Each point is reached from the start by the listed moves, each made once or not at all, plus a little noise. Is the number of moves made odd or even? Then give how often each move was made.

Moves:
(1): [ 5.2  0.8 -0.5 -0.3 -0.6]
(2): [-0.6  4.7  0.8  0.2 -0.5]
(3): [ 1.0 -0.7  3.8 -1.1  0.2]
Start: [-0.5 -0.5 -2.1 -2.7 -1.7]
Points:
[ 5.7 -0.4  1.2 -4.1 -2.1] => even (1, 0, 1)
[ 4.2  5.0 -1.8 -2.7 -2.8] => even (1, 1, 0)
[ 5.2  4.4  2.1 -3.9 -2.5] => odd (1, 1, 1)

Moves:
(1): [ 6.2  0.5  0.4 -0.4  0.2 -0.9  1.3]
(2): [-0.6  4.4  0.9 -1.4 -0.4  0.5  0.7]
(3): [0.1 0.3 3.3 1.2 0.6 0.1 0.0]
(4): [ 0.3  0.8 -1.2  3.3  0.3  0.5  0.4]
(5): [ 0.2  0.0 -0.4 -0.4  3.8  0.3 -0.6]
(6): [ 0.5 -0.3  0.5  0.0 -0.4  6.1  0.3]
Start: [-1.1 -0.4  2.8  1.4  1.6  1.0  0.0]
Points:
[4.8 4.8 7.1 0.3 5.5 0.9 1.6] => even (1, 1, 1, 0, 1, 0)
[ 6.1 -0.2  7.1  2.0  1.7  6.2  1.6] => odd (1, 0, 1, 0, 0, 1)
[4.7 5.9 6.1 3.9 2.2 1.3 2.3] => even (1, 1, 1, 1, 0, 0)

Moves:
(1): [ 6.3  1.8  0.8  0.4 -1.2 -0.9 -2.0  0.5  0.6]
(2): [ 0.5  4.3  1.0  0.7 -0.1 -0.5  0.6 -0.9  2.9]
(3): [-1.6 -0.9  5.1  2.0 -3.1  3.1  0.6 -1.5 -3.2]
(4): [ 1.5 -2.7 -2.7  5.8  0.6  0.6  2.3 -0.5  2.3]
(5): [ 1.2 -0.6  3.4  1.0  3.4 -1.3  1.9 -0.9 -1.2]
(6): [ 0.3  0.1 -0.5 -0.2  2.4  4.4 -0.4  0.8 -0.9]
(7): [ 1.4  1.7  0.3 -1.4 -2.2  1.6  5.7  0.6 -0.9]
(8): [-0.8  1.2  0.0  3.7  1.5 -0.5  0.5  5.2 -0.6]
(9): [ 0.6 -2.6  0.7 -1.9 -0.8  1.1 -1.2  1.3  2.9]
Start: [-1.5  1.9  0.0 -0.5  0.3  1.3 -1.4 -0.9  1.3]
Points:
[-0.2  2.2  1.1  0.2 -1.2  3.4  3.2  6.4  3.3] => odd (0, 0, 0, 0, 0, 0, 1, 1, 1)
[7.1 0.0 7.4 9.1 0.8 9.4 6.1 4.4 0.3] => even (1, 0, 1, 1, 1, 1, 1, 1, 1)
[ 0.4 -0.6 -3.5  4.8  3.4  6.6  0.7 -0.8  2.5] => even (0, 0, 0, 1, 0, 1, 0, 0, 0)

Moves:
(1): [ 3.8 -2.3  0.0  1.5  0.5 -0.8  2.3 -2.3  0.9 -0.2 -0.4]
(2): [ 1.5  2.3  0.3 -0.7  2.1 -0.9  0.1  0.7  0.2  1.9 -0.4]
(3): [ 1.3  1.3  2.8  0.4 -1.6 -1.0 -0.2  0.2 -0.5 -0.5 -0.4]
(4): [-2.6  0.6  1.6  5.9  1.6 -0.2 -0.5 -1.6 -0.6  0.2  1.4]
(5): [-0.7 -2.5  3.2 -2.4  2.2  1.2 -0.5 -3.0 -0.5 -1.8 -1.3]
(6): [ 1.4  0.4  2.0  0.0  0.8  4.1 -0.3  1.4 -1.4  0.9 -1.7]
(7): [-1.8  1.9  1.5 -1.3  0.6  0.8  3.9 -1.2  2.3  0.8  0.6]
(8): [-0.3 -1.2 -0.6 -0.9  0.2 -0.8  0.4  4.1  0.1 -1.5 -1.2]
(9): [-0.6 -0.8  2.2  0.5  0.1  0.7 -3.2 -0.8  4.8 -0.5 -2.2]
(10): [-0.6 -2.6  0.9 -0.9 -0.4 -0.3  0.0  0.4 -0.5  3.9  0.4]
(11): [ 1.1 -0.5  1.5 -1.7  2.0  0.7  0.2  0.7  1.7 -1.5  5.3]
Start: [-1.2  2.6  1.1  1.1  5.8  0.0 -2.0  1.9 -0.7 -1.3 -1.4]
Points:
[-5.4  3.7  8.0  5.0  6.1 -0.5  1.1 -0.2  0.1  2.9  0.3] => even (0, 0, 1, 1, 0, 0, 1, 0, 0, 1, 0)
[-0.4  2.2  9.8  1.8 14.4  5.0 -3.1  0.9 -1.2 -1.8  1.8] => odd (0, 1, 0, 1, 1, 1, 0, 0, 0, 0, 1)
[-4.4  2.3  8.5  2.0 11.7  0.7 -1.1  4.4  7.6  2.4  2.5] => odd (0, 1, 0, 1, 0, 0, 1, 1, 1, 1, 1)

Moves:
(1): [-1.2  2.6 -0.2  0.3  0.3 -2.9  1.7  2.5 -1.7  1.8  1.2  0.0 -1.5 -1.3
 -2.7  1.1 -1.2]
(2): [-1.9 -2.8 -3.6  2.4  5.4  1.9 -2.0 -0.9 -3.5  1.1  1.2 -4.0  3.0  2.7
 -1.7 -0.3 -2.3]
(3): [ 0.7 -3.7  2.5 -1.8  1.4  1.3 -0.2 -3.6  2.2 -0.8 -1.4  0.6  4.2 -1.3
 -1.3  0.7  1.9]
(4): [-1.6 -0.6  4.1 -0.7  1.1 -0.9  0.1  0.7  1.1  0.6  3.5 -1.6 -0.2 -1.0
 -2.6 -4.1 -1.6]
(5): [-1.3  0.0 -2.1  1.8  4.4  0.6 -1.5 -0.6  0.0  0.2  1.1 -5.7 -3.5 -1.1
  1.6 -0.5  7.2]
(6): [-0.1 -2.1  2.5  4.1 -2.3  2.0 -1.6  2.0 -0.8 -2.2 -0.1 -1.3  2.9 -3.6
 -1.0  1.1  0.0]
(7): [-1.0 -0.5  2.1  1.1 -2.6 -0.4  5.4 -1.0 -2.8 -1.9 -1.9 -0.2 -0.5  0.6
  1.4 -0.7 -0.2]
(8): [-1.9 -2.2  1.0 -2.0 -3.5  0.0  2.9  3.1 -0.2  1.5  2.0  1.2  0.0 -0.5
 -0.1  3.1 -3.2]
(9): [ 6.0  0.0  2.1 -1.1  0.9  1.5  5.6 -2.3 -0.1  0.8  3.8  3.9 -0.2  1.2
  0.4 -1.3 -1.5]
(10): [-0.4 -2.8 -0.7  1.1  1.4  2.1 -0.7 -0.8  0.3  0.6 -1.1  0.8 -1.7 -2.1
 -2.4 -1.1  1.4]
(11): [ 0.7 -2.2  0.8  0.7  0.1 -4.0  0.9  0.2 -2.8 -4.5  1.7  0.0 -2.1 -0.1
  0.2  0.1  1.4]
(12): [-1.1 -2.4 -2.3  3.6  1.0 -1.0  1.0 -0.1  2.8  0.2  0.2 -1.3  3.1  0.3
 -1.4 -0.8  2.5]
(13): [ 2.1  0.4 -1.1 -1.0  0.2 -1.3 -0.4 -0.2  1.1 -0.2 -2.7 -0.8 -1.9 -1.6
  4.1 -1.6 -2.6]
(14): [ 0.5 -1.0  1.4  0.4  2.5  0.6 -2.9  0.6 -0.3  3.0 -0.7  0.8  1.7  0.7
  0.5 -0.9  1.5]
Start: [ 0.9  0.2  1.7 -3.0 -1.2  0.3  1.5  2.5 -3.5 -2.0  1.6 -0.2 -2.0  1.1
  1.9  0.5 -1.4]
Points:
[ 5.4 -6.0  5.0 -2.4  7.5  0.2  5.7 -3.8  3.6 -0.9  6.1 -5.1 -0.5 -2.6
  2.4 -6.6  4.8] => even (0, 0, 1, 1, 1, 0, 0, 0, 1, 0, 0, 1, 1, 0)
[ -0.2  -3.9   4.9   0.1   0.0  -4.5   6.2   3.9 -11.2  -3.2   0.7   1.0
  -6.2  -1.7  -1.2  -0.8   1.7] => odd (1, 0, 0, 0, 0, 0, 1, 0, 0, 1, 1, 0, 0, 1)
[ 7.5 -6.9 12.2 -5.8  0.1 -3.4 12.9 -3.9 -4.8 -8.2  4.4  1.7 -2.8 -0.9
  3.8 -6.5 -4.3] => even (0, 0, 1, 1, 0, 0, 1, 0, 1, 0, 1, 0, 1, 0)
